Rows are points. The last column is the point's height on a tilted bowl or saddle (a function of degree 2), plus a little noise. Count its main directions that bend up, bend down and stay straight.
(in the rows, 128 means zero)

Points, 15 rows:
[[157  93 138 110]
 [155 141 107  93]
 [117 165 149  99]
 [159 112  97  98]
 [124 111 113 110]
 [177  98  95  97]
 [ 98 114 154 113]
 [145 168  71  59]
 [133 132 109 103]
 [ 98 125  78  92]
 [118 119 172 103]
 [ 55 226 122  90]
 [110  93 112 109]
 [118  90 145 111]
 [131 152 162  96]]
Directions: 0 up, 2 down, 1 straight

Points (24 x 5):
[[154 169 152  95 102]
 [150 144 121 120 135]
 [149 127 134 166 153]
 [108 153 137 197 172]
 [160 142 112 171 145]
 [ 80 161 124 150 105]
 [139 122 136  81 158]
 [142 132 152 157 156]
 [169 113 142  99 162]
 [145 156 136 153 155]
 [144 167 100 187 161]
 [134 146  56 137  74]
 [121 148 158 158 145]
 [104  86 131 154 100]
 [132 212  98  93  71]
 [108  91 182  95 116]
 [139  80  99 125 150]
 [ 84 134 115 115 106]
 [110 121 138  41 183]
 [103  79 150  76 182]
 [ 76 151 106 167  95]
 [137 213 128 133 134]
 [123 126  86 126 119]
 [100  93 143 100 141]]
Directions: 1 up, 2 down, 1 straight

Points:
[[100 137 100  62 115]
 [110 152 180 173 185]
 [132 100 176 175 130]
 [ 66 125 136 129 194]
 [151 141 160 136 105]
 [121 108 152 110 107]
 [209 146 155 132 101]
 [ 91  86 149 113 135]
 [134  90 142  95 103]
 [125 149 105  93  97]
 [ 86 160 140 102 162]
 [133 142 113 135 105]
 [115  82 178 138 114]
 [ 93 157 121  92 136]
 [140  90 100 108 138]
 [173  75 109 119 158]
 [112 134 111 120 123]
 [170 137 120  95  85]
 [128 189 138 186 152]
 [161  60  95 138 189]
 [121 115 157 149 128]
 [ 68  77 170 142 171]
 [147  74  86 115 171]
 [113 102  73 133 156]
 [178 150 165 131  97]
 [ 80  91 142 117 155]]
Directions: 2 up, 1 down, 1 straight

Points, 39 rows:
[[140  98 110  98 176 137 157]
 [103 102 163  90  97  81 157]
 [ 92 147 106 124 113 108 138]
 [136 109 125 118 120  56 165]
 [108 147 102 105 182 165 152]
 [168 100 122 134 103 157 142]
 [140 111 124  75 175 154 155]
 [158  70 169 120  95 109 150]
 [ 85  86 168 167 119 150 168]
 [140  56 114 102 148 139 160]
 [175 162  82 177  77 151 148]
 [134  92  52 150 162 153 198]
 [139 124 161 150  97 154 128]
 [ 83 126 118 117 179 132 162]
 [169 112  74 118 121 113 162]
 [ 99 107 119 137  96 149 143]
 [157 132 104  46 124 130 158]
 [170  94 168 126 139  81 159]
 [120 139 117  89 106 163 128]
 [142 126  69 130  70 144 160]
 [177 112 171 166 182 126 171]
 [105 104 148 152 147 107 154]
 [113 116 170 135 152 158 139]
 [ 82  74 128 133  98 113 166]
 [158  80 160  95 137 115 145]
 [166 163 152 139 153 111 125]
 [ 95 120 141  96 152 127 143]
 [188 114 187 134  69 184 164]
 [ 69 120 154  96 134 121 155]
 [137 140 102  74 151  91 154]
 [181 154 125 116 164 123 135]
 [147 112 147 157 127 100 143]
 [110 139 148 153 142 111 136]
 [101 102 131 101 165  98 159]
 [141 108  82  50 106 124 174]
 [116  85 141 129 131 150 141]
 [167 123 197 151 108 106 151]
 [ 84  81  63 111 134  59 222]
 [117 109 191  91  57 123 157]]
Directions: 5 up, 0 down, 1 straight

Points (39 x 7):
[[129 216 118  83 147 154 131]
 [128 120 108 133  78 101 123]
 [147 135 130 131 106 111 136]
 [115 107 180 149 107 128 111]
 [133  58 110 135 107 197 177]
 [141 168 119  83 169  96 141]
 [122  85 155 137 157  97 136]
 [100 148 104 137 126 178 142]
 [104  99 166 128 117 130 107]
 [170 108 133 170 133 177 185]
 [174 122 120 129 106 162 166]
 [163  99 103 131 114 197 179]
 [ 78 154 124 117 113 117  89]
 [112 115 126  90 137 129 104]
 [104 112 165 128 172 119 128]
 [141 184 147  55 113  63 124]
 [158 138  84  86 103 109 114]
 [130  93 216 115 168  77 158]
 [125 133 101 130 142  79 131]
 [156 186 102 114  77 156 186]
 [127 146 142 118 153 125 127]
 [185 143  79 184 195 188 211]
 [164  86 187 111 122 138 113]
 [178 157 130 137 104 169 198]
 [111 174 104 126  97 150 131]
 [136 142 109 134 141 172 153]
 [ 85 183 155  89  84 167  97]
 [103 101 142  51 142  86  83]
 [139 117 159 158 166  85 153]
 [ 97 124 140 135  77 153 123]
 [164 125  74 159 155  91 167]
 [154 179 159 156 129 120 162]
 [150 105 129 170 127 110 148]
 [134 194 119 163 161 111 132]
 [125 151 154 126 138 169 130]
 [130 166 203 156  94 135 127]
 [104 104 136 170 122  81 110]
 [136  95 184  79 123 144  79]
 [136 159 125 110  91 109 125]]
Directions: 2 up, 1 down, 3 straight

Points, 65 rows:
[[132 165 138 137 119 161 172 174 158]
 [115  40 125 120 151 157  93 112  92]
 [137 162 104 166 132 121 118  92 168]
 [137 162 150 112 133  94 111 119 131]
 [119 175 120 112 139 181 106  99 103]
 [186  86 205 163 215 130  77 106 135]
 [132 129 112 136 114 128 114  74 145]
 [163 123 185 120 132 141  79 100 118]
 [104 148 128 146 141 116 154  77 172]
 [197 142  92 168  73  35 119 118 165]
 [159 102 154  82  98 143 187 115 165]
 [109 140 152 129  88 146 137 170 168]
 [122  77 154 128 150 161 141 144 107]
 [108 147 120 183  87 149  71  88 177]
 [151 143  99 156 103 157 110 160 148]
 [162 123 157 117 176  83 152 115 156]
 [150 149 189 128 189 103 144  83 156]
 [157 148 118  62 118  91 124  95 131]
 [192 130 116 156 129  81  80 124 121]
 [104  67 161 104 129 139 139 145 137]
 [136 169 133 143  93 130 101  53 142]
 [116  43 160  74 144 149  93 182 130]
 [100 137  94  80 172 105 125  99 137]
 [110 114 129 165 129  87  99 164 154]
 [200 165 131 130  79 163 128 139 137]
 [107 133 108 100 106 143 143  97 134]
 [149 127 143 137 139  46 195 141 164]
 [ 99 104 144 106  54  97  59 101 208]
 [130 124 116 162 117 106 105 132 158]
 [ 95 160 114 106 135 128 137 168 133]
 [152  85  66 163 126 149  81 131  96]
 [101 133 121 162 103 109 135  98 188]
 [ 69 118  92  72 172 119 145 131 114]
 [107 120 146 110  99 136 131 174 157]
 [151 128 128 160 128 120  98  51 160]
 [151 152  56 159 156 101 127 163 174]
 [140 148 120 115 124  97 119 172 141]
 [184 159  97 195 117 122 114 132 165]
 [156 103 188 154 131 129 155 126 128]
 [ 83 134 199 149 129 129 152  76 191]
 [117  91 147 130 111 138 152 152 139]
 [113  88  89 112 121  93 148 180 147]
 [165  84 137 131 146 155 130 158 103]
 [ 73  90 108  98 186  88  98  70 186]
 [106 118 136  69 164  80 116  91 174]
 [133 142 132  78 103 103 141 119 155]
 [ 40 159 100 139 128  80 121 128 163]
 [101 180 129  80 124 150  86 100  88]
 [120  89 167 119 185 139 154 155 120]
 [ 85  88 127 143  91 174 111 131 115]
 [127 147 113 156 141 102 147 187 145]
 [111 201 168 109  71 143 170 103 160]
 [156 144 175 151 118 107 130 128 136]
 [127 134 123 149  84 144 111 186 163]
 [136  86  85 156  79  44 107 155 186]
 [122 137 118 143 163 142  66 154 116]
 [ 95 145 133  94 137 157 128 148 120]
 [153 154 162 159 122 141 142 106 144]
 [ 87 105 149 139 122 126 100 125 156]
 [198 118 143  79 139  73 103 150 123]
 [ 80 118  93  92 119  85 115  77 151]
 [104  97 100 124 141 127 157 146 129]
 [136  97  99 144 159  86 151  93 177]
 [106  78 117 173  60 102 121 123 192]
 [163 107 103 121 156 130 192  96 166]]
Directions: 3 up, 3 down, 2 straight
